Each row of a before or after table is a point. One or more steps were done to the points. Then noise was added and the rows were shuffled. The steps act on how far a point lies along the listed directions, d1 being the first. What was done? A step turns or swaps two directions, mirrors them in a line or flattens them onto one, adds a multiple of one to another, or multiplies one. Angles are multiples of 10 degrees, from the lower direction toward the higher: turns from -170 to 170, lines from 10 to 170 but not 90. Use the fewest steps. Two steps may share a direction if one is a turn and the other turns, adds or multiplies; they go together, in the order done. Otherwise the lowest direction goes first.
In the rows, zero is written as 128.

Directions:
(1): [154, 157]
(2): [157, 102]
Before (13 x 2)
[[134, 114],
[115, 96],
[170, 113],
[104, 137],
[135, 156],
[117, 108],
[170, 78],
[121, 90],
[163, 127],
[168, 179],
[64, 80],
[148, 162],
[122, 139]]
After (13 x 2)
[[129, 135],
[134, 156],
[126, 124],
[121, 88],
[120, 91],
[130, 138],
[125, 117],
[121, 95],
[128, 132],
[124, 106],
[136, 165],
[114, 69],
[140, 184]]
Steps: flatten d1 and d2 onto the line at 150 degrees

Directions:
(1): [136, 118, 82]
(2): [118, 173, 116]
(3): [174, 140, 134]
Before (11 x 3)
[[181, 93, 136],
[107, 85, 112],
[86, 162, 153],
[141, 173, 152],
[137, 90, 103],
[106, 138, 163],
[93, 123, 131],
[169, 121, 120],
[95, 119, 150],
[113, 98, 105],
[148, 153, 153]]
After (11 x 3)
[[88, 127, 136],
[92, 111, 117],
[167, 97, 170],
[119, 146, 161],
[135, 88, 100],
[162, 100, 117],
[108, 167, 158],
[144, 103, 99],
[165, 128, 154],
[72, 148, 115],
[104, 119, 105]]
Steps: turn d1 and d3 by 50 degrees

Directions:
(1): [104, 144, 138, 174]
(2): [110, 163, 92, 114]
(3): [83, 100, 129, 114]
Before (8 x 4)
[[164, 141, 140, 134],
[136, 141, 131, 155],
[112, 184, 71, 137],
[152, 146, 147, 135],
[143, 184, 95, 126],
[144, 150, 108, 126],
[81, 102, 86, 72],
[129, 139, 130, 133]]
After (8 x 4)
[[63, 118, 82, 91],
[155, 143, 147, 130],
[166, 143, 138, 129],
[142, 131, 136, 154],
[140, 154, 111, 136],
[105, 182, 89, 171],
[135, 189, 105, 151],
[130, 137, 133, 134]]
Steps: turn d1 and d2 by -30 degrees

Directions:
(1): [108, 159, 102, 163, 96, 113]
(2): [92, 81, 127, 125, 116, 99]
Before (11 x 6)
[[144, 84, 159, 115, 137, 114],
[174, 144, 150, 90, 188, 181],
[131, 93, 124, 127, 121, 111],
[116, 83, 133, 103, 145, 129],
[179, 149, 159, 112, 175, 168],
[175, 156, 130, 116, 141, 156],
[153, 110, 159, 81, 155, 152],
[100, 124, 117, 147, 109, 99],
[153, 174, 134, 132, 146, 147],
[122, 173, 129, 147, 133, 131],
[128, 99, 144, 118, 137, 118]]
After (11 x 6)
[[154, 107, 160, 79, 158, 152],
[156, 165, 140, 123, 154, 152],
[185, 139, 166, 101, 184, 172],
[128, 98, 122, 133, 117, 110],
[182, 136, 159, 79, 197, 184],
[141, 88, 156, 117, 133, 112],
[180, 147, 138, 106, 150, 161],
[126, 102, 141, 122, 134, 119],
[98, 129, 113, 152, 104, 98],
[125, 169, 133, 143, 137, 132],
[112, 87, 131, 108, 138, 127]]
Steps: add 0.3 times d2 to d1

Directions:
(1): [149, 120, 151, 151, 179, 160, 102, 118]
(2): [160, 159, 84, 154, 131, 101, 102, 122]
(3): [85, 145, 91, 130, 130, 169, 123, 99]
(4): [105, 136, 116, 138, 179, 102, 169, 142]
Before (8 x 8)
[[119, 145, 112, 146, 142, 112, 127, 135],
[131, 119, 126, 112, 118, 160, 106, 104],
[68, 120, 118, 108, 94, 166, 144, 120],
[96, 150, 91, 111, 73, 172, 105, 82],
[135, 98, 168, 98, 82, 138, 95, 118],
[86, 90, 202, 107, 103, 217, 117, 118],
[126, 106, 123, 124, 118, 160, 110, 118],
[116, 144, 104, 103, 76, 82, 137, 130]]
After (8 x 8)
[[141, 123, 121, 115, 112, 158, 97, 102],
[150, 128, 153, 140, 92, 176, 69, 113],
[94, 156, 83, 116, 89, 161, 113, 86],
[107, 137, 122, 139, 142, 122, 136, 136],
[136, 110, 116, 129, 113, 157, 100, 117],
[90, 143, 87, 129, 113, 132, 139, 124],
[150, 109, 153, 109, 86, 123, 87, 119],
[91, 143, 104, 104, 111, 72, 171, 141]]
Steps: add -0.7 times d1 to d4; flatten d2 and d3 onto the line at 80 degrees

Directions:
(1): [108, 108, 109, 88, 119, 173, 84, 130, 125]
(2): [146, 77, 172, 109, 106, 131, 150, 130, 104]
(3): [160, 118, 120, 144, 80, 121, 105, 93, 163]
(4): [145, 120, 100, 74, 146, 84, 136, 110, 132]
(5): [152, 185, 154, 101, 114, 141, 122, 109, 100]
(6): [79, 128, 168, 125, 127, 92, 98, 105, 133]
Before (12 x 9)
[[182, 124, 104, 162, 115, 146, 163, 129, 109],
[128, 138, 142, 90, 122, 116, 100, 95, 125],
[111, 138, 122, 102, 123, 115, 113, 116, 123],
[106, 126, 157, 126, 104, 134, 101, 110, 148],
[162, 202, 190, 192, 137, 62, 214, 119, 101],
[152, 90, 183, 55, 90, 83, 137, 87, 108],
[137, 143, 174, 140, 109, 111, 130, 116, 132],
[134, 119, 185, 149, 104, 88, 138, 116, 117],
[102, 138, 146, 150, 101, 111, 111, 98, 126],
[125, 153, 173, 91, 127, 117, 97, 102, 111],
[85, 128, 154, 121, 131, 119, 123, 132, 115],
[122, 136, 142, 142, 123, 87, 119, 112, 145]]
After (12 x 9)
[[136, 117, 173, 140, 106, 122, 143, 120, 137],
[130, 169, 85, 161, 159, 143, 143, 141, 109],
[130, 124, 135, 109, 108, 108, 125, 110, 124],
[131, 115, 164, 121, 137, 130, 160, 157, 83],
[115, 98, 150, 111, 100, 140, 121, 126, 117],
[72, 175, 161, 82, 194, 171, 161, 181, 39],
[116, 116, 159, 120, 140, 103, 143, 138, 113],
[113, 119, 168, 142, 111, 114, 149, 119, 98],
[189, 112, 144, 72, 116, 102, 179, 119, 99],
[131, 137, 170, 123, 133, 134, 149, 146, 107],
[160, 133, 178, 93, 111, 123, 119, 104, 106],
[157, 130, 154, 104, 116, 106, 131, 98, 121]]
Steps: turn d1 and d3 by 90 degrees; multiply d2 by 0.7; turn d2 and d6 by -60 degrees

Directions:
(1): [90, 79, 92, 125, 150, 123, 125, 129, 93, 128, 91]
(2): [116, 112, 113, 157, 114, 104, 108, 98, 177, 80, 122]
(3): [111, 159, 85, 136, 136, 162, 160, 170, 152, 107, 120]
(4): [94, 125, 180, 155, 155, 138, 125, 150, 108, 89, 148]
Before (14 x 11)
[[144, 121, 117, 127, 135, 130, 129, 134, 115, 137, 125],
[115, 133, 87, 132, 113, 114, 112, 119, 151, 126, 110],
[144, 109, 89, 121, 117, 109, 126, 114, 146, 120, 122],
[130, 102, 125, 135, 107, 95, 105, 88, 133, 149, 114],
[137, 144, 117, 148, 109, 134, 123, 137, 129, 117, 115],
[187, 164, 191, 113, 105, 118, 141, 120, 140, 152, 169],
[119, 71, 113, 128, 132, 118, 115, 105, 124, 110, 102],
[190, 211, 214, 116, 103, 116, 114, 120, 159, 147, 203],
[152, 132, 146, 103, 116, 130, 121, 137, 112, 160, 137],
[121, 112, 133, 166, 148, 116, 112, 124, 137, 102, 122],
[190, 185, 207, 120, 112, 126, 127, 144, 135, 142, 199],
[132, 133, 109, 108, 118, 113, 140, 130, 153, 138, 122],
[162, 121, 107, 99, 113, 126, 141, 110, 111, 170, 119],
[124, 99, 109, 124, 115, 105, 110, 114, 125, 102, 118]]
After (14 x 11)
[[139, 106, 94, 160, 124, 97, 104, 95, 169, 107, 109],
[207, 212, 155, 94, 109, 153, 157, 169, 137, 177, 185],
[136, 132, 140, 153, 112, 121, 110, 121, 124, 113, 122],
[107, 126, 153, 129, 135, 115, 132, 139, 137, 106, 140],
[193, 244, 162, 102, 104, 146, 151, 155, 171, 160, 190],
[107, 103, 93, 142, 117, 112, 113, 122, 151, 69, 117],
[116, 142, 144, 127, 155, 168, 165, 176, 86, 127, 141],
[107, 105, 123, 156, 135, 113, 120, 129, 148, 67, 136],
[104, 84, 87, 144, 132, 128, 124, 118, 156, 80, 97],
[90, 115, 130, 163, 126, 106, 96, 114, 150, 82, 123],
[141, 159, 140, 100, 132, 162, 148, 179, 101, 159, 140],
[91, 135, 93, 167, 126, 133, 134, 141, 167, 90, 115],
[177, 199, 159, 111, 117, 157, 176, 167, 143, 149, 163],
[139, 123, 128, 128, 142, 138, 128, 146, 102, 133, 130]]
Steps: multiply d2 by 2; turn d3 and d4 by 160 degrees

Directions:
(1): [108, 117, 131, 58, 173, 135, 137, 127, 112, 104, 110, 111]
(2): [143, 161, 109, 146, 142, 142, 115, 149, 53, 135, 122, 111]
(3): [140, 135, 167, 126, 101, 77, 144, 147, 107, 74, 135, 125]
(4): [147, 129, 152, 93, 81, 167, 151, 142, 112, 151, 105, 161]
Before (8 x 12)
[[107, 128, 121, 173, 180, 96, 112, 130, 105, 109, 182, 75],
[146, 111, 155, 91, 99, 169, 144, 124, 139, 135, 100, 155],
[137, 125, 149, 103, 65, 144, 155, 126, 167, 156, 135, 153],
[118, 126, 118, 166, 150, 96, 98, 100, 190, 120, 161, 114],
[74, 115, 112, 91, 196, 112, 124, 105, 154, 116, 113, 132],
[155, 138, 184, 117, 22, 102, 176, 165, 129, 138, 106, 187],
[157, 147, 130, 188, 75, 88, 134, 112, 132, 120, 135, 139],
[145, 164, 115, 148, 93, 158, 123, 151, 63, 154, 127, 141]]
After (8 x 12)
[[140, 139, 137, 136, 110, 125, 115, 123, 150, 131, 139, 135],
[130, 105, 145, 109, 124, 137, 134, 112, 165, 114, 113, 140],
[93, 127, 135, 70, 168, 128, 137, 116, 128, 119, 99, 148],
[157, 146, 121, 192, 77, 104, 129, 107, 139, 138, 137, 142],
[128, 160, 107, 164, 119, 125, 115, 138, 94, 130, 147, 121],
[126, 122, 138, 151, 78, 95, 149, 133, 188, 154, 129, 168],
[126, 120, 143, 114, 82, 121, 148, 119, 184, 143, 147, 140],
[126, 136, 130, 155, 151, 133, 123, 144, 76, 137, 162, 96]]
Steps: flatten d1 and d3 onto the line at 170 degrees; flatten d2 and d4 onto the line at 160 degrees

Directions:
(1): [174, 146, 80, 73, 121, 142, 141, 160, 146, 121, 155, 132, 138, 168, 99, 119, 129, 153]
(2): [93, 137, 110, 109, 106, 144, 89, 122, 155, 76, 121, 167, 101, 107, 94, 167, 138, 107]
(3): [99, 82, 125, 153, 73, 103, 136, 128, 105, 112, 156, 151, 177, 155, 108, 132, 115, 149]
Before (12 x 18)
[[107, 85, 148, 176, 113, 97, 154, 118, 92, 158, 139, 116, 182, 149, 163, 115, 106, 145],
[88, 101, 123, 152, 110, 118, 131, 122, 122, 116, 140, 144, 165, 143, 115, 141, 136, 142],
[164, 104, 137, 134, 132, 115, 173, 165, 101, 156, 165, 92, 166, 188, 140, 75, 128, 166],
[134, 105, 109, 126, 112, 126, 138, 161, 111, 145, 138, 125, 166, 160, 118, 113, 100, 163],
[148, 128, 150, 143, 165, 134, 155, 101, 130, 163, 126, 95, 139, 111, 151, 108, 136, 140],
[91, 79, 107, 140, 62, 119, 93, 118, 123, 92, 137, 172, 151, 129, 103, 169, 135, 129],
[104, 73, 113, 133, 60, 106, 117, 120, 112, 102, 154, 173, 189, 173, 80, 136, 121, 178],
[88, 78, 127, 146, 64, 113, 116, 143, 123, 94, 144, 145, 150, 131, 94, 152, 109, 133],
[190, 150, 114, 101, 165, 140, 154, 150, 115, 167, 135, 95, 120, 162, 141, 97, 124, 161],
[145, 144, 125, 99, 141, 142, 128, 136, 122, 147, 112, 118, 119, 127, 131, 119, 140, 130],
[154, 139, 150, 107, 157, 139, 143, 127, 144, 149, 124, 109, 96, 114, 142, 121, 132, 107],
[100, 60, 170, 203, 94, 72, 155, 136, 72, 147, 134, 123, 186, 156, 145, 105, 110, 142]]
After (12 x 18)
[[125, 71, 162, 175, 107, 95, 171, 148, 80, 151, 164, 102, 184, 180, 145, 82, 121, 163],
[101, 86, 136, 162, 106, 113, 132, 143, 96, 146, 127, 127, 169, 142, 131, 119, 96, 152],
[167, 133, 126, 88, 136, 138, 151, 144, 145, 141, 146, 118, 115, 142, 122, 118, 128, 127],
[104, 99, 167, 185, 142, 102, 145, 105, 96, 169, 116, 103, 155, 121, 184, 116, 111, 125],
[144, 131, 114, 97, 121, 136, 134, 143, 118, 139, 127, 126, 139, 146, 118, 118, 135, 143],
[167, 109, 109, 121, 113, 118, 162, 152, 95, 153, 163, 117, 165, 190, 121, 100, 112, 182],
[81, 98, 140, 158, 105, 126, 79, 96, 128, 108, 101, 154, 111, 84, 136, 172, 144, 97],
[161, 128, 132, 127, 154, 135, 161, 113, 132, 158, 139, 99, 148, 129, 138, 105, 134, 152],
[81, 112, 146, 166, 138, 122, 122, 108, 123, 125, 117, 132, 139, 114, 138, 144, 141, 122],
[62, 71, 173, 188, 92, 99, 98, 82, 99, 118, 110, 159, 156, 114, 124, 145, 126, 139],
[95, 87, 202, 216, 142, 83, 141, 117, 80, 164, 96, 102, 141, 111, 179, 107, 120, 110],
[75, 94, 161, 169, 103, 119, 102, 121, 125, 108, 108, 128, 113, 86, 128, 156, 117, 102]]
Steps: turn d1 and d3 by 60 degrees; add -0.3 times d2 to d3
